Each row is a point. A path goes straight from each point to the next, and from the last back to the first. The post is the endless flat space through its rows: a point in 2 columns, a line in 3, a plane in 4, and so on, so that a path can go around it. Count how often the path circles the post. Going back the other way cancels.
(in the rows, 128 means zero)

Post (1 x 2)
[[125 124]]
Path (19 x 2)
[[169 149]
 [203 118]
 [140 166]
 [ 52 144]
 [ 92 120]
 [ 75 164]
 [187 162]
 [120 158]
 [128 166]
 [224 154]
 [208  89]
 [127  64]
 [ 96 117]
 [ 86 157]
 [ 40 142]
 [ 66  65]
 [155 104]
 [191 126]
 [147 170]]
Times around: 0

Post (8 x 9)
[[102 127 119 132 175 133 135 149 176]
 [175 100 124 203  61 123  40  82  48]
 [ 35 104  88 112 117 173 195 165 151]
 [181  95  93 133 109 132  66  40  22]
 [ 78  92 112  47 115 122 143 181 177]
 [116  77 154 151 151 121  76 104  41]
 [102 132 116 109 132 120 198 194 120]
 [ 55 146 148 103 105 106 169 123 144]]
Path (22 x 9)
[[ 60  72  58 124 102 165 119 145  50]
 [157 211 114 223 113 128 149 142  78]
 [109  99 131  99 118 157 103 111 125]
 [109  50  85  30  99 170 155 116 138]
 [110  76 131 141 151 119 162  84 155]
 [  7  25 163  39 183  59  87  99  38]
 [ 45 109 130 121 190 131  89  35  49]
 [141 112  50 128 135 207  65 123 120]
 [183 111 116  86 152 171 143 228 151]
 [139  72 141 113 122 141 120 154 120]
 [139  90 117 125 103 106 135 119 138]
 [104 118 101 166 108  65 137 111  84]
 [141 109  49 214 145 167  45  64  42]
 [104 146 120 105 140 101 108 247  85]
 [114  85  66  89 145 124 124 120  83]
 [ 76  57  85 148 118 133 117 191 147]
 [ 35 103  85 139  72 151 127 141 164]
 [ 79 150 131 124 147 135 138 107 114]
 [160 188 105  46 133 154 176 155 160]
 [133  70 129 123 128 190 192 169 124]
 [155 138  98 202 199 133 121 110 191]
 [119  34  92  58 150  64 135 104  24]]
Times around: 3
